Each point is reached from the start by the listed moves, each made 0, 1 or 2 times, or once backwards (-1), plus a little noise. Say if it took an odd or an even number of moves. Then give how often each move was made.

Moves:
(1): [ 22 -13  20   9  20]
(2): [ 12  17  -4  18 -12]
Start: [-10 -11 -18   1   5]
Points:
[ 12  24 -28  35 -21] -> even (0, 2)
[-22 -27 -14 -17  17] -> odd (0, -1)
[  2   6 -23  19  -7] -> odd (0, 1)
[ 22 -53  26   1  60] -> odd (2, -1)

Moves:
(1): [10 -7  2  6 -4  0  8 -3  8 -7]
(2): [ 3 15 -4 10 -9 -2 -5 -4  1  2]
(3): [ -8  -3   4   5 -10   3  12  -2   2  -2]
(4): [-1  0 11  1 10  4 -7  4 -5 -5]
(5): [  1   0  -3 -12   4  16  -4 -12   8   2]
(6): [  5   1  -5   5  -8   0  -4   2 -14  -4]
(7): [-1 -5  9  4  4  7 10  3 -9 11]
(8): [ 2  2  2 -6  1  1  9  4 -1 -2]
(9): [ -3   1 -13   6   8   4  -2   3   1  -1]
Start: [  4  17   4 -13  13   1  -9  -6   3   6]
Points:
[ 34  20  21 -22  10  40   3 -28  -7  23] -> even (1, 1, -1, 0, 2, 1, 2, 1, -1)
[-16  -9   4  -1  28  60  25 -32  30  22] -> odd (1, 0, 2, 0, 2, -1, 2, -1, 2)
[ -5   1  21 -53  31  43  12 -16  13  -6] -> odd (0, -1, 1, 1, 2, 0, 0, 2, 0)
[ 12   5  40 -14  22  51 -27 -20 -36  17] -> even (0, 0, 0, 2, 2, 2, 2, -1, -1)
